Each row is a point. Each copy is the shape, with its points in the same order, stretched, turned, moved and blurred by noise. Say if it was mirrored as well.
In the rows, 128 means zero.

Shape:
[[164 119]
 [106  89]
 [147 151]
 [198 178]
 [115 107]]
Copy 1, 5 rows:
[[127  90]
 [188 143]
 [ 96 123]
 [ 50  87]
 [160 140]]
Copy 1 is: mirrored
Copy 2 (5 x 2):
[[103 102]
 [165 142]
 [ 78 140]
 [ 25 107]
 [142 143]]
Copy 2 is: mirrored
Copy 3:
[[151 165]
 [146  98]
 [117 177]
 [115 229]
 [136 117]]
Copy 3 is: only turned

Shape:
[[ 85 144 108]
 [ 31  96 153]
 [122  94 150]
 [154 122  86]
 [154 113 151]
 [126 126 124]
 [154 140 118]
 [149 118 146]]
Copy 1:
[[124 146  70]
 [159 232  93]
 [149 146 161]
 [135  69 113]
 [129 114 177]
 [127 118 122]
 [115  83 140]
 [127 114 168]]
Copy 1 is: mirrored
Copy 2:
[[163 113 146]
 [124  47 178]
 [102 101 117]
 [148 141  87]
 [ 96 135 109]
 [130 124 117]
 [133 156 108]
 [103 136 109]]
Copy 2 is: mirrored
Copy 3 (8 x 3):
[[ 93  93 143]
 [  7 133  91]
 [120 163  92]
 [185  97 121]
 [161 169 127]
 [137 131 123]
 [176 130 140]
 [157 161 125]]
Copy 3 is: mirrored
Copy 4, 8 rows:
[[ 72 146 135]
 [ 40 109  89]
 [114  98 112]
 [121 122 172]
 [146 115 120]
 [110 123 133]
 [131 134 143]
 [134 115 121]]
Copy 4 is: mirrored

Shape:
[[124 113 135 113 145  96]
 [152 146 134 112 132 140]
 [124  98  88 114 143 144]
 [126 139  83 249 108  98]
 [143  98 126 146 137 107]
 [129 172 104 134 148  97]
 [123 161 111 158 133 140]
 [141 101 141 170 144 111]
 [126 117 142 125 135 105]
 [145  98 133 108 102  98]
 [150 153  92 105 142 107]
 [113 118 137 107 135 103]]
Copy 1 (12 x 6):
[[156 131 116 113 145 110]
 [138 147 156 118 144 154]
 [103 137  98 130 155 146]
 [ 48 115 170 214 128  57]
 [120 113 132 130 161 103]
 [152 160 141 167 134 122]
 [ 98 160 156 150 129 125]
 [108 117 150 125 166  82]
 [141 129 131 111 140 108]
 [149 101 126 114 128 130]
 [160 147 130 163 145 153]
 [152 136 115 105 130 117]]
Copy 1 is: only turned
Copy 2:
[[132 104 144 116 163 137]
 [115 139 117 159 158 128]
 [166 101 117 159 160 149]
 [111  32  25 107 119  83]
 [128  79 109 128 147 153]
 [132 119 109 115 186  95]
 [121 108  94 154 141  90]
 [106  72 114 130 144 138]
 [120 105 135 131 148 131]
 [135 119 123 105 145 164]
 [142 130 114 126 200 132]
 [136 110 147 108 148 128]]
Copy 2 is: mirrored

Shape (14 x 9):
[[ 89 131 117 164 153 120 170 183 133]
 [137 152  99 202 184 130 168 149 132]
 [152 108 153 219  87 132 166 148 137]
 [ 76 115 182 109 109 141 146 151 150]
 [ 98 147 149 116  80  82 138 114 130]
 [144 165 127 193 139 152 168 197 125]
 [148 161 142 101 121  86 125 118 143]
 [157  90 152 115  64 137 180  80 100]
 [189 124 146 104 174 138  85 124  26]
 [115 135 168  96 142 107 181 183 109]
 [121 145 202 215  42 133 117 175 125]
 [143 173 176 136 208  76 137 157 112]
 [115  71 180 128  88 122 137 219 121]
 [108 106 188  99  81 170  70 191 156]]
Copy 1, 14 rows:
[[ 92 166  85 165 118 104 201 109 104]
 [ 89 111  61 146 158 130 203 126 103]
 [132  65 140 156 118 124 231 132 129]
 [117 174 149 184  95 108 168  86 155]
 [174 163 138 125 113 104 163  66 134]
 [ 71 102 108 128 124 106 206 136 121]
 [166 157 129 110 155 108 136 108 137]
 [189 138 178 132  87 190 168 105 103]
 [110 107 205 127 183 154 106 117  61]
 [106 206 162 138 122 121 185 122 106]
 [111  38 190 146 104  68 221  90 171]
 [ 89 153 142 127 221 106 183 122 118]
 [116 152 204 188  88  73 192 133 116]
 [112 127 190 198  89  56 120 106 177]]
Copy 1 is: mirrored
Copy 2:
[[142 123 110 180 151  81 165 115 138]
 [155 146 119 187 173  78 119 118 143]
 [228 120  76 142 120  98 125  86 106]
 [167  81 109 143  85 152 170 108 122]
 [113 117 104 138  79 117 133  79 132]
 [199 163 108 191 138  72 162 111 118]
 [102 146 142 110 104 103 118 106 125]
 [140 120 112  93 123 142 122  82  52]
 [ 76 161 145  97 139 115 125 223  33]
 [131  96 147 145 115  94 187 120  85]
 [236 129  70 162  30 107 144  95 100]
 [100 105 163 167 113  71 122 157 108]
 [198  94  75  96  74  98 224 150  83]
 [204 111 111  86  50 161 198 143 122]]
Copy 2 is: only turned

Shape (15 x 11):
[[111 139 112 177 109 118 108  91 110  50 169]
 [ 87 106  77 160 168 114 175  44 170 111 166]
 [189 101 109 145 137  65  89  96 184 150 101]
 [ 81 123  83 159 177  91 166 162 129 121 130]
 [115 132 161  75 139  93 166 151 107 102  82]
 [104 139 156 104 169 148 133 112 105 152  63]
 [151 181 114 101  89 112 107 109 137 147 144]
 [ 76 108 164 186  90  61 114 138 141 116 164]
 [145 134 126 163 122 168 126 130 189  93 154]
 [ 83 209 137  92  67  57 106 161 165 105 123]
 [174 175  63 147 160 112 163  88 181 113  80]
 [157 197 103 168 188 129 177  61 140 120 142]
 [147 169  77  79 101  78 157 146 146 134  66]
 [130  95 151 126 104 123  56 161 174  80  86]
 [184 142 119 167  84 169 118  69 124  97  77]]
Copy 1, 15 rows:
[[120  72 204 115 133 166 144  78 158  60 178]
 [ 42  37 156 155 175 123 177  95 174 103 159]
 [148 130  95 176 169 125 153 116 152  81 105]
 [ 43 117 157 150 154 104 114 122 109  90 145]
 [100 113 124  86 101  80 151 103  84 128 125]
 [ 96 107 102  94 122 113 105  68 125 133  94]
 [148 138 110 138 125 127 151  86 143 150 190]
 [113 142 216 172 117 127 169  88 143  92 113]
 [ 99 133 156 124 105 180 146 143 196  95 140]
 [103 182 117 149  38  95 177  86 112 121 177]
 [ 67 118  65 116 160 147 159 105 123  87 167]
 [ 64 108 110  76 203 123 158  67 155 112 192]
 [ 99 144  59 138 107 117 161 116  61 134 166]
 [137 132 144 144  49 155 115 139 160  52  71]
 [144  93 120  90 137 228 144  77 132 102 130]]
Copy 1 is: only turned
Copy 2 (15 x 11):
[[103 138 148 124  93 140  42 104  96 134 132]
 [ 52 161  68 145 134 125 142 135 201 170 115]
 [167 212 151 123 134 100 169 186 150 160  63]
 [ 78 111 164 193 127 155 175 154 143 150 161]
 [130  92 221 112 173 110 183 114 144 121  91]
 [112 107 155 103 219 167 157 156 129 146  60]
 [116 175 142  54 151  93 143 137  93 163 151]
 [119 103 157 133  36 117 104 131  93 222 112]
 [166 130 140  90 136 164  97 133 160 170 167]
 [ 71 134 241  30 114  90 142 160  95 187 168]
 [110 244 156 130 204 154 175 151 168 146 134]
 [ 88 194 112 163 226 134 111 118 140 182 140]
 [102 189 216  89 169 100 239 148 119 106 140]
 [190 125 226  57  92 148 109 177 153 122  87]
 [165 222 147  73 142 183 115  90  95 135  71]]
Copy 2 is: only turned

Shape:
[[ 84 151  99 163  91 119 194  76 132 119 113 151]
 [150 134 118 108  95 118 116 132 164  96 113 130]
 [145 155 236 107 140 134 118 149 121 152 109 107]
 [ 55 113 103 101 121 125 129 134 131 131 111 113]
 [144 109 101 122 119 129 119 147 111 154 125 109]
 [103 107 119 102  66 126 123 138 155 125 151 119]
 [149 139 105 109 136 131 126 110 124 115 108 249]
 [124 122 191 121 130 114 125 142 114 138 129 128]
 [ 99 126 106 113 128 134 117  68 141 142 158 117]
 [136 146 120 105 124 131 153 128 121 143 161 111]
 [127 150 101 106 133 121 146 147 119 141 118 179]
 [ 85 125  98 128 136 130 116 133 123 137 115 147]
 [146 130 163 115 132 135 148  90 108  88 130 130]
 [103 155 122 126  90 139 115 143 113 130 163 107]
 [150 127 106 140 104  24 124 148 133 113 123 110]
 [122 140 106 103 100  94 129  97 104 143 114 121]]
Copy 1:
[[127 200  48 130  67 150 130 137 125 147 108 129]
 [158 153 127 139 143 123 161 119 155 130  88 102]
 [111  83 163  95 128 142 169 151  77 141 100 106]
 [124 178  87  90 169 152 131 129 129 120 120 155]
 [158 118 116 116 162 139 117 130 155 136 139 115]
 [147 163  98  87 168 141 156  97 149 133 126  90]
 [138 166 128 134 118  86  69  89 114 161  47 116]
 [110 112 138  90 120 148 134 126 105 121 114 102]
 [119 165  72 150 166 113 118  97 103 121 147 118]
 [151 135 105 104 133 109 138 121 113 136 156 117]
 [153 150 110  96 130  97 100 127 124 146  94 125]
 [122 170  96 110 155 125 102 138 132 129 113 135]
 [122 150 153 150  84 151 140 109  89 126 120 128]
 [144 171 111  87 147 121 142 150 117 131 154  85]
 [171 116  99 124 103 137 131 138 180  63 104  55]
 [167 144  89 131 140 142 118 121 108 116 108  94]]
Copy 1 is: only turned
Copy 2, 16 rows:
[[134 173  73 154 178  66 152  98 169 132 137 122]
 [163 140 143 119 104 132 172 139 133 134 107 157]
 [121  36 208 133  79 149  64 124 155 182 116  99]
 [ 57 141 128  92 152 111 132 148 167  92 131 166]
 [110 125 127  99 128 152 108 140  94 146 146 153]
 [124 169 148 140 135 154 131 156 173 127 133 189]
 [202 136 102 108 169  82  93  84  83  73  54 141]
 [118  85 181 151 111 136  83 128 137 133 133 119]
 [155 150 125  68 163 109 112 127 182 108 185 150]
 [125 163 158  96 152 140 104 114 131 172 150 125]
 [123 158 126 102 153  98  91 113  98 124  81 126]
 [ 99 139 103  94 141 112 102 123 135  83 123 140]
 [163  96 166 127 149 129 147  76 126 138 151 130]
 [112 178 142 122 115 152  87  96 160 144 155 156]
 [120 172 164 155  71  69 174 174  79 130 157 130]
 [123 138 141  97 138  66 118 128 123 144 158 179]]
Copy 2 is: only turned
Copy 3:
[[125 101  47 146 183 155 190 174 101 144 124  93]
 [161 151  88 137 100 148 127 166 168 172 118 122]
 [121 208 137  76 109 135 113 101  65 125 122 195]
 [ 81 141  81 130 141 120 130 175 167  83 168 156]
 [ 95 119 125 146 141 104  95 131 150 141 134 127]
 [115 161 102 123 114 115 135 180 170 149 190 111]
 [172  35  73 145 149 188 102 208 136 170 103 172]
 [117 166 151 114 136 132 130 130 112 134 140 181]
 [141  91  87 104 121  98 145 129 145 116 181 115]
 [115 127 126 116 146 136 114 131 118 132 151  86]
 [112  95  96 143 166 180  90 166 132 143 127 139]
 [ 97  94  90 148 142 137 115 156 149 109 144 159]
 [175 125 136 108 133 134 174 162 110 132 102 128]
 [124 139 127 147 127 118 130 144 116 108 179 112]
 [140 174 136 188 191 153 118 125 198 200 111 134]
 [141 128  94 137 186 107 117 154 139 135 133 139]]
Copy 3 is: only turned
Copy 4, 16 rows:
[[113  91 139 153 130 103 150  52 134  89 143  81]
 [ 80 157 136 144 123 150 134 146 128 121 140 139]
 [141 142 135 143 102 138  78 177 157 171  72 117]
 [124  89 165 122 154 147 154 120 121 128  64 142]
 [139 150 143 145 154 139 157 140 133 158 115 144]
 [100 144 189 156 132 153 149 122 129 139 112 133]
 [121 128  78 133  83 172 147  44 118 124 159 146]
 [154 130 154 136 102 135 122 143 150 141  95 118]
 [141 111 169 143 154 148 115  87 102 119 122 128]
 [123 154 144 120 144 142 125  98 126 158 132 106]
 [111 140 101 112 122 147 149  72 125 155 118 139]
 [134  96 138 126 134 136 152 102 112 137  94 157]
 [154 117 133 130 104 150 120 123 130  98 167  77]
 [120 131 173 134 120 132 139 113  94 155 111 110]
 [102 203 145 126 138  89 162 146 146  91 121 150]
 [129 154 132 155 149 140 142 101 117 108 105 112]]
Copy 4 is: mirrored

Shape:
[[ 97   7 115 112 125 114 150 126 172 140 107 124]
 [164 150 136 112 130 112 126 109 116 125 120 127]
 [ 94 168 139 156 102 129 122 116 113 147 129 129]
 [108 173 105 110  87 115 143 140 117 117 145 119]
 [129 145 123 130 133 111 148 138 166  93 177 102]
 [111 182 134 109 137 130 146 127 120 147 128 151]
 [115 175 112 106 141 103 115 131 114 143 110 129]
 [106 132 132 118 120 110 124  79 126 111 100 125]
 [117 161 137 118 141 136  96 135 146 123 107 167]
 [ 95 177 134 125 125 106 148 122 108 115  95 124]
 [137 183 137 110  62 139 136 139 166 129  99 131]
 [120 137  73 134 130 167 138 113 128 147  97 111]
 [106 151 134 130 130 132 144 146 117 124 117  96]
 [ 99  89 102 152 133 142 113 139 115 135 127 109]
 [103 181 137 121 129 112 146 118 139 146 130  98]
 [135 141  99 135 102 204 137 135 111 112  97 152]
 [109 172 110 173 130 108 150 137 123 141 121 124]]
Copy 1 (17 x 12):
[[ 92  35 148 108 176  81  87 104 116 108 158 103]
 [127 128 115 132 146 144 157 140 122 136  93 131]
 [149 130 144 160 110 142 107 126  99 140 125 154]
 [119 139 142 143 104 122 126 159  93 108 110 142]
 [ 81 155 123 146 160 130 117 134 100 110 112 146]
 [120 129 109 159 104 144 141 141 131 118 122 167]
 [124 136 104 148 108 130 135 161 127 157 120 133]
 [128  93 118 135 125 126 122 125  72 145  97 134]
 [ 93 146 108 145  88 145 132  96 142 145 119 124]
 [137 118 100 162 109 152 121 142  70 130 119 132]
 [108 139 148 176 102 125 166 108 114 106 109 111]
 [165 142 116 116 146  93 151 119 120 137 158 136]
 [123 127 128 146 139 148 128 139  93 127 152 131]
 [135 119 145 101 148 118  93 118 114 143 164 124]
 [122 125 120 177 139 131 136 155  99 142 126 161]
 [148 153 132  98 105 130 155  78 122  92 150 123]
 [165 161 101 166 138 140 100 134 101 130 133 134]]
Copy 1 is: only turned
Copy 2:
[[116  73 101  95 128 147 133  22  42  52 133  88]
 [148 150 122 118 117 130 126 127 133 154 118 143]
 [119 149 101 167 138  83  76 131 157 111  98  91]
 [147 162  82 157 154 136 107 170 157 133 127  81]
 [100 128 120 136 151 178 128 112 158 165 103  75]
 [125 180 114 150 143 137 110 148 171  98 120 136]
 [140 147  86 162 130 133 107 138 170 128 153 155]
 [138 101  90 144 103 134 110 112 125 103  81 128]
 [108 109 135 143 141 117 133 136 171  97 141 143]
 [162 148  89 167 156 140  93 131 161 102  93 141]
 [139 169  72 131 189  72 145 147 168 126 122  85]
 [145 166 129 201  88 121 146  88 142 109 130 102]
 [164 160 117 155 154 139 100  98 159 123 124 100]
 [141 116 139 169 110 122  97  77 113 106 143  85]
 [125 169  76 153 136 131  89 111 183 136  97 120]
 [166 169 174 179 125 102 164 130 124 100 130  69]
 [121 168 117 201 153 122 100 118 160 131 100 127]]
Copy 2 is: mirrored
Copy 3:
[[172 110 174  40 141 171 147 186 163 142  55 100]
 [113 127 124 136 132  94 103 124 143 106 118 115]
 [111 148 107 136 120 112 137 121 152 168 164 171]
 [ 85 161 147 125 111 101 133 147 172 118 156 157]
 [113 124 153 118 141  91 159 149 167  89 149 115]
 [124 146 141 136 124  55 111 125 153 140 144 152]
 [ 86 133 149 143 134  81 115 121 149 150 118 152]
 [105 108 121 102 134 121 132 105 158 133 114 157]
 [116 146 145 137 165  86 126 123 135 132 115 166]
 [104 127 131 152 119  99 134 102 173 143 128 174]
 [114 179 139 141 163 121 104 142 184 113 152 160]
 [104 173 152 104 135 133 136  94 163 178 129 112]
 [119 132 149 150 118 128 141 115 159 150 144 146]
 [116 139 147  99 117 158 163 133 135 173 122 126]
 [108 118 143 144 134  91 122 121 175 152 161 151]
 [125 214 147 112 123 136 133  96 141 138 140 135]
 [112 146 118 157 123  91 154 120 174 164 137 135]]
Copy 3 is: only turned
Copy 4, 17 rows:
[[133 148 101  93  61  89  61  65  99 186 124 191]
 [125 109 159 149 129 140 128 123 122 110 125 104]
 [115 108 120 146 140 132 143 126 171 160  98  73]
 [ 80 144 108 132 125 159 177 114 149 138  78  83]
 [ 95 157  98 128 141 142 168 112 161 109 109 140]
 [116 135 149 132 155 155 126 129 143 132  63  96]
 [ 99 133 126 128 134 141 118 146 121 110  87  73]
 [ 99 109 123 153 121 117 109  84 139 141  89 102]
 [132 136 121 152 117 150  89 135 147 116  98  95]
 [110 121 118 144 147 130 144 101 143 126  56  67]
 [122 106 103 143 131 192 140  92 144 146 114  66]
 [110  77 119 107 111 137 116 157 127 152  88 128]
 [111 118 114 104 132 132 149 115 154 122  88  88]
 [114 120 109 110  81  95 120 142 145 150 117 128]
 [ 91 125 110 114 166 143 138 113 151 131  87  84]
 [149  76 143 142  87 164 138 144 157 147  78 123]
 [130 116 104 143 156 120 156 150 141 146  87  91]]
Copy 4 is: only turned

Shape, 17 rows:
[[146  88 118 140 150  92  94 148 129 129 120 110]
 [172 149 152 101 125 140  80 166 108  83  90 105]
 [104 118  98 106 116 110  94  99 139 141 149 138]
 [ 91  75  81 124  93 143 111 162  95 142  69  96]
 [ 85 166  86  97 150  74 154  90  83 163 118 172]
 [165  85  99  93 165 120 151  98  98 134 128 139]
 [102  90 100 165 125 150 133 111 121  80  87 143]
 [175 160  76 107  90 131 108  95 161  90 160 151]
 [110  90  74 160  97 117 110 172  84 103  76 110]
 [144 138  86 146 108 166 146 126 103 134 127 148]
 [101  91 138 104 135 154  75 160 142 147 164  98]
 [ 96 120  67 171 111  86 155 115 152 143 100 124]
 [100 100 123 161 109 116 158 123 110  80 134 121]
 [123 139 121 167 104 163  73 138  86 149 139 118]
 [156  97 128 116 143 112 110  95 160 140 136 176]
 [136 165  81 140 169 158 113 100 120  91 144  98]
 [125 155  84 102 127 154 111 149  95 125 132 176]]
Copy 1 (17 x 12):
[[143 128 179  96 144 146  98 141 149 137 153 110]
 [197 118 149  90 119 112 146 119 159  96 173 113]
 [151 112 126 152 126 118  48 114 130 122 105 129]
 [112 126 120 125 130 131 136  77  88 142 148  53]
 [ 79  85 157 147 157 137 133 112  96 123  37 159]
 [104  82 164 112 128 181 132 157 104  91 134 149]
 [ 82  95 133 103  50 117 133 129 101 145 119 100]
 [213 134 101 148  56 147  47 130 155  86 121 161]
 [111 121 131 109 112 144 157 101 122 150 134  64]
 [122 134 119 139 108 151 142 108 116 132 146 139]
 [173 110 127 124 186 124  55  91 120 150 181 116]
 [115 152 151 150 105 122  97 121  97 171  84 107]
 [102  64 125 158 108 124 142 157 114 167 112 101]
 [133 139 138 155 161 115 114  77 169 150 181 118]
 [135 134 127  98 102 135  76 177 144 105 138 152]
 [146  83 198 130  93 151  88  79 127 127 123 172]
 [136 117  98  90 124 161 133  86 116 117 125 157]]
Copy 1 is: only turned
Copy 2:
[[144 196 134 117  94 101 118 120 126 135 156  96]
 [ 96 140 160 119  75 116  89 196 217 137 103 138]
 [141 154 141 152  97 160 130  70 123 157 125 149]
 [ 41 190 146 162 140  51 124  84 140 186 163 141]
 [132 131 139  66 163 146  73   7 103 121  50 129]
 [100 176  93 126 125  98 154  63 108  95  62 103]
 [ 52 139  95 145  89  71 128 146 111 190  85  90]
 [147 104 112 122  54 166 206 102 204 161  83 168]
 [ 54 198 121 100 120  65 121 104 158 207 145 118]
 [100 140  95 104 151 104 181 132 140 174  78 150]
 [113 153 165 175 113 157 131 157  91 144 203 147]
 [141 132 123 117 140  69 145  58 133 177 137  92]
 [ 86 124  72 123 132 137 129 128 123 157 136  64]
 [139 205 134 113 152 147 126 190 148 204 132 142]
 [179 142  91 155  62 112 135  99  94 124  95 140]
 [ 88 135 183  90 119 149 173 170 157 158  71  76]
 [ 78 125 138  74 110 138 134 116 123 171  80 197]]
Copy 2 is: only turned
Copy 3 (17 x 12):
[[130 128 132 119  56 121 182 109 167 121  95  65]
 [103  96  90  91 130  90 127 112 147 153 128  81]
 [119 148 148 148  96 146 154  94 151 122 147 136]
 [143 144  89  78  58 151 179  91 120  97 158  88]
 [168 144  82 179 140 161 112  65 135 156 100 153]
 [151 153 104 128  91  89 122  93 141 131  84 119]
 [123 174 140  74 101 159 137 107 110 137 120  73]
 [130 142 155 145 147 126  63 110 173 134 142 121]
 [172 129 107  71  78 160 163  96 143 128 138  54]
 [168 141  98 124 169 130  93 113 107 124 118 130]
 [125 120 134 127  78 111 198 113 128 111 144 132]
 [136 149 150 144  82 198 122  91 133 101 127  70]
 [136 131 151  95  89 159 123 105 110 156 103  95]
 [161 103 115  99 166 141 166 108 120 115 125 126]
 [112 164 150 138 100 142 146 143 163 119  98 117]
 [141 127 143 146 156  89 100  55 125 149 119 109]
 [170 143  83 141 171 125 110 114 132 159 153 144]]
Copy 3 is: mirrored
Copy 4:
[[151 134 135 127 153 109  85 149 102 129 102 158]
 [154 112 153 119 187 199 170 146 130 111 127 171]
 [124 122 132 185 169 106  84 129 143 144  93 118]
 [118  81 128  95 200  82 141 175 105 196  78 105]
 [ 91  63 174 118 163  74  87  76 188 146 154  82]
 [101  93 125 154 161  67  94 106  91  89 137 107]
 [ 62 106 156 125 157 111 141 175 109 154 145 124]
 [101 155 158 216 129 135 139 140 135  80  87 119]
 [100  84 176  84 167  85 153 189 109 181  94 140]
 [ 85  91 115 135 131  88 161 150 131 108 107 112]
 [153 125  70 168 188 130  92 125 105 156  57 167]
 [ 98 125 156 106 108  68  86 160 125 162 103  74]
 [ 94 101 148 136 113  96 135 137 101 167 140 140]
 [138  77 111 137 156 113 139 180 158 140  95 169]
 [135 171 107 186 161 110  93 128 128  91 128 129]
 [ 57  73 159 141 123 137  92 146 119 100 118 126]
 [ 84  95 136 146 178 117 159 111 166 119  93 149]]
Copy 4 is: mirrored
